Every row gives one point. Two turns around zero, p and q, are shown by what they do to some points. Where does a point land after both, in the order given? Backwards means that the second turn is done in reverse. Each puzzle has new turns, and all numbers are rounded.

Turn p:
[ 0.02 -0.42] => [ 0.42 -0.01]
[ 0.12 -0.31] => [0.32 0.10]
[-0.32  0.14] => [-0.16 -0.31]
[0.18 0.58] => [-0.57  0.21]
Turn q:
[-0.11  0.32] => [-0.32  0.10]
[-0.21  0.07] => [-0.18 -0.13]
[ 0.30 -0.67] => [ 0.72 -0.16]
[0.02 0.28] => [-0.21  0.18]
Where do these land?
q, then p backwards: [-0.22  0.46] => [0.07 0.50]
q, then p: [-0.28 -0.29] => [0.40 0.04]
q, then p: [ 0.09 -0.30] => [0.13 0.29]
p, then q: [0.60 0.20] => [-0.59  0.24]
p, then q backwards: [-0.20 -0.07] => [-0.13 -0.17]

Turn p:
[-0.30  0.07 -0.60 -0.08] => [ 0.42 -0.42 -0.10  0.31]
[ 0.71  0.02 -0.38  0.58] => [-0.64 -0.65  0.39  0.03]
[ 0.35 -0.03  0.41 -0.21] => [-0.41  0.41 -0.07  0.00]
[-0.18 -0.29  0.16 -0.04] => [ 0.19  0.27  0.19 -0.02]
[-0.28  0.02  0.40 -0.14] => [ 0.18  0.39 -0.14 -0.23]
[-0.30  0.19  0.01 -0.10] => [ 0.26  0.01 -0.25 -0.09]
Turn q:
[-0.03  0.32  0.07  0.45] => [-0.34 -0.05  0.09  0.43]
[ 0.16  0.18  0.21 -0.48] => [-0.06  0.39 -0.30 -0.30]
[-0.29 -0.68 -0.23 -0.24] => [ 0.47 -0.38  0.24 -0.49]
[ 0.39  0.38 -0.09  0.26] => [-0.06  0.19 -0.23  0.53]
[-0.43 -0.34 -0.24 -0.29] => [ 0.17 -0.43  0.02 -0.48]
[0.21 0.14 0.27 0.30] => [-0.16  0.27  0.17  0.32]
Where do these land?
q, then p: [ 0.25 -0.03 -0.23  0.13] => [-0.23 -0.21  0.19 -0.05]
q, then p backwards: [-0.46  0.06  0.15 -0.06] => [0.28 0.14 0.10 0.37]
q, then p backwards: [-0.19 -0.49 -0.14 -0.05] => [-0.32 -0.07 -0.14  0.41]
p, then q backwards: [ 0.66  0.56 -0.49  0.29] => [-0.78  0.51 -0.37  0.25]
p, then q: [-0.01 -0.03  0.07 -0.32] => [-0.11 -0.10 -0.13  0.26]
q, then p: [-0.26 -0.07  0.64  0.00] => [ 0.25  0.41 -0.43 -0.26]

Turn p:
[-0.21  0.49  0.14 -0.15 -0.23  0.10] => [-0.15  0.11 -0.54 -0.23 -0.09 -0.02]
[ 0.10  0.20 -0.03 -0.36 -0.29 -0.46] => [-0.57 -0.21 -0.05 -0.31  0.12  0.03]
[-0.12  0.50 -0.37  0.02  0.08  0.21] => [-0.06  0.46 -0.13 -0.24 -0.40  0.06]
[-0.05 -0.65  0.10  0.01 -0.37  0.37] => [ 0.40 -0.51 -0.05  0.32  0.02  0.43]
[-0.16 -0.23  0.09  0.05  0.76 -0.32] => [ 0.25  0.33  0.48 -0.07  0.53 -0.29]
[ 0.06 -0.19 -0.16  0.72 -0.25  0.40] => [ 0.49 -0.24  0.06  0.28 -0.64 -0.10]
[ 0.37 -0.13  0.22 -0.28  0.30 -0.30] => [-0.35  0.05  0.25  0.24  0.46 -0.10]
Turn q:
[ 0.43  0.21  0.20 -0.18 -0.07  0.19] => [-0.08  0.18  0.29  0.24  0.29  0.28]
[ 0.16  0.56  0.30  0.19  0.37 -0.42] => [-0.52  0.23 -0.43 -0.11  0.49  0.12]
[-0.26 -0.26 -0.30 -0.28  0.64  0.46] => [ 0.62 -0.23  0.08 -0.07  0.38 -0.57]
[ 0.12 -0.52 -0.14  0.44 -0.14  0.36] => [ 0.11 -0.67  0.14  0.30 -0.27  0.02]
[-0.36 -0.39  0.33 -0.21 -0.53 -0.01] => [ 0.37  0.27 -0.10  0.24 -0.64  0.16]
[-0.13  0.50 -0.29  0.16 -0.30 -0.24] => [-0.56  0.20  0.11 -0.27 -0.22 -0.17]
[ 0.04 -0.10 -0.10 -0.12  0.03 -0.33] => [ 0.07  0.02 -0.08 -0.33 -0.03  0.17]
Where do these land?
p, then q: [ 0.13  0.31  0.59  0.33  0.00 -0.19] => [-0.16 -0.15 -0.33 -0.65 -0.16  0.10]
q, then p: [ 0.05 -0.05 -0.19 -0.20  0.28 -0.32] => [-0.23  0.25  0.07  0.07  0.21  0.30]
q, then p: [ 0.04  0.25 -0.11  0.48 -0.05  0.34] => [ 0.42 -0.26  0.11 -0.28  0.18 -0.24]
p, then q: [-0.43 -0.01 -0.57  0.20  0.08 -0.45] => [0.37 0.64 0.12 0.12 0.10 0.41]
q, then p: [ 0.28  0.20 -0.28 -0.01 -0.85  0.32] => [ 0.28 -0.44 -0.79  0.06  0.17 -0.31]
q, then p: [ 0.03 -0.35 -0.07  0.14 -0.11  0.20] => [ 0.09 -0.35  0.09  0.25 -0.03  0.01]
p, then q: [ 0.19 -0.08  0.36 -0.61  0.41 -0.31] => [ 0.06 -0.03 -0.53 -0.05  0.48 -0.54]
q, then p: [-0.30 -0.27  0.28 -0.33  0.25  0.41] => [-0.35  0.01  0.37  0.29 -0.27 -0.41]

Turn p:
[ 0.61  0.38  0.56 -0.07 -0.49  0.16  0.39 -0.46  0.16] => [-0.24  0.49 -0.63  0.59  0.44  0.14  0.34 -0.21  0.27]
[ 0.15 -0.17 -0.38  0.07  0.43  0.03 -0.14  0.37  0.14] => [ 0.22  0.10  0.38 -0.20 -0.34 -0.26  0.16  0.31 -0.14]
[ 0.11  0.37 -0.26 -0.27 -0.04 -0.62 -0.23 -0.06 -0.10] => [ 0.02  0.32  0.13  0.07 -0.23  0.60 -0.39  0.23  0.07]
[-0.43 -0.28  0.07 -0.02  0.33  0.09 -0.24  0.18  0.31] => [ 0.21 -0.46  0.23 -0.42  0.01 -0.07  0.19  0.13  0.14]
[ 0.27  0.35 -0.29 -0.06 -0.60 -0.36  0.15  0.37 -0.19] => [ 0.23  0.49  0.28  0.52  0.00  0.27 -0.38 -0.28 -0.20]
[-0.39 -0.14  0.36 -0.04  0.47  0.52  0.07  0.16 -0.09] => [ 0.06 -0.36 -0.20 -0.57 -0.12 -0.29  0.35 -0.34  0.03]
[ 0.05  0.31  0.48  0.40 -0.29 -0.19  0.51 -0.51  0.22] => [-0.05  0.04 -0.70  0.33  0.65  0.28  0.13  0.06 -0.22]
[-0.14 -0.32  0.14  0.18  0.06  0.58  0.20 -0.36  0.15] => [-0.38 -0.37 -0.19 -0.04  0.24 -0.40  0.40 -0.05 -0.05]
[ 0.13 -0.04 -0.50 -0.11  0.15 -0.16  0.03  0.13 -0.45] => [-0.16  0.30  0.26 -0.12 -0.38 -0.08 -0.36  0.02 -0.27]
[ 0.27  0.34 -0.10  0.26 -0.33 -0.58 -0.55  0.06 -0.30] => [ 0.33  0.13 -0.10  0.52 -0.32  0.27 -0.67  0.27  0.12]
[-0.08 -0.45  0.07 -0.14  0.01 -0.34 -0.21  0.15 -0.09] => [ 0.13 -0.02  0.23 -0.27  0.14 -0.14 -0.40  0.13  0.26]
[-0.54 -0.35 -0.15 -0.18  0.30  0.86  0.02 -0.04  0.22] => [-0.37 -0.63  0.31 -0.39 -0.10 -0.34  0.60 -0.27 -0.01]
Turn q:
[ 0.85 -0.17  0.08  0.26 -0.16  0.18 -0.19  0.18  0.28] => [ 0.10 -0.31  0.14 -0.23  0.34  0.54  0.16  0.49  0.43]
[-0.32 -0.18 -0.10 -0.10  0.29  0.26 -0.09 -0.28  0.22] => [-0.44 -0.17  0.01  0.00  0.03 -0.39  0.12  0.05 -0.23]
[-0.27 -0.14  0.05 -0.04  0.47 -0.21 -0.11  0.35 -0.31] => [ 0.21  0.35 -0.18  0.03  0.41 -0.29  0.17 -0.23 -0.25]
[-0.38  0.02  0.01 -0.48 -0.18 -0.35 -0.15 -0.02  0.27] => [ 0.10 -0.02 -0.41 -0.18 -0.29 -0.33 -0.36  0.13 -0.27]
[-0.09 -0.07  0.19  0.35 -0.06  0.17 -0.14 -0.13 -0.26] => [-0.24  0.06  0.14  0.25  0.29  0.10 -0.19 -0.16  0.12]
[ 0.61 -0.06 -0.08 -0.33 -0.16 -0.13  0.03 -0.25  0.02] => [ 0.02 -0.31 -0.30 -0.36 -0.22  0.35  0.15 -0.03  0.30]
[-0.24  1.22 -0.02 -0.45 -0.17 -0.08 -0.16 -0.09  0.08] => [-0.18  0.85  0.02 -0.39 -0.87 -0.06 -0.35  0.16  0.03]
[ 0.36 -0.21  0.15  0.96  0.15 -0.59  0.19  0.10 -0.04] => [ 0.29 -0.02  0.06  0.47  0.50  0.90  0.14  0.00 -0.39]
[-0.07 -0.18  0.11 -0.45 -0.20  0.27  0.10 -0.10  0.08] => [-0.06 -0.28 -0.17  0.00 -0.21 -0.37 -0.05  0.04  0.31]
[-0.06 -0.16  0.16 -0.47  0.24  0.21  0.65  0.41 -0.15] => [ 0.43  0.03 -0.15  0.30 -0.18 -0.52  0.54 -0.09  0.29]
[-0.39 -0.08 -0.57  0.76 -0.22  0.27 -0.13 -0.16 -0.19] => [-0.24 -0.19  0.86  0.11  0.23  0.07 -0.34 -0.36 -0.34]
Where do these land?
p, then q: [ 0.12  0.06 -0.26  0.37  0.19  0.16 -0.14  0.16  0.22] => [ 0.46 -0.05  0.02  0.21  0.08  0.25 -0.03 -0.11  0.18]
q, then p: [ 0.37  0.06  1.77 -0.10  0.17 -0.45 -0.29  0.24  0.12] => [ 0.58 -0.12  0.77  0.37 -0.96  0.07  0.75  0.39 -0.98]
q, then p: [-0.31  0.03 -0.25 -0.25  0.13  0.23  0.11  0.24  0.04] => [ 0.12  0.31 -0.13 -0.03  0.26  0.24 -0.32  0.06  0.05]
p, then q: [ 0.07 -0.30  0.06  0.10 -0.27  0.07 -0.35  0.22 -0.10] => [ 0.00 -0.12 -0.23 -0.03  0.23  0.33 -0.14  0.28 -0.20]
p, then q: [ 0.12  0.14 -0.26 -0.18 -0.16  0.21 -0.31 -0.33  0.08] => [ 0.02 -0.11  0.27  0.41  0.03 -0.14 -0.29  0.21 -0.12]
q, then p backwards: [-0.33  0.02 -0.24  0.31 -0.18 -0.28 -0.05  0.08  0.37] => [-0.19  0.00 -0.46  0.37  0.00 -0.32  0.08  0.14 -0.11]
p, then q: [ 0.23  0.15 -0.34 -0.25 -0.13 -0.19 -0.17  0.20 -0.08] => [-0.15  0.23  0.10  0.12 -0.02  0.15 -0.32  0.28  0.28]
p, then q: [-0.03 -0.18 -0.20  0.12  0.29 -0.25 -0.10 -0.08 -0.10] => [ 0.29  0.14 -0.10 -0.19  0.15 -0.19 -0.18  0.01  0.14]
p, then q: [-0.10 -0.26 -0.32 -0.19  0.02  0.18 -0.12 -0.53 -0.04] => [ 0.09  0.01 -0.07  0.30  0.10 -0.51 -0.31  0.04 -0.27]
p, then q backwards: [ 0.14  0.04  0.36 -0.13 -0.01  0.17  1.42  0.03 -0.14] => [-0.27 -0.07 -0.12  0.01  1.08 -0.48 -0.53  0.01 -0.68]
q, then p: [-0.29  0.23 -0.32  0.20 -0.04  0.15  0.01 -0.23 -0.36] => [-0.19 -0.30 -0.46  0.03  0.12  0.25 -0.13 -0.05  0.22]
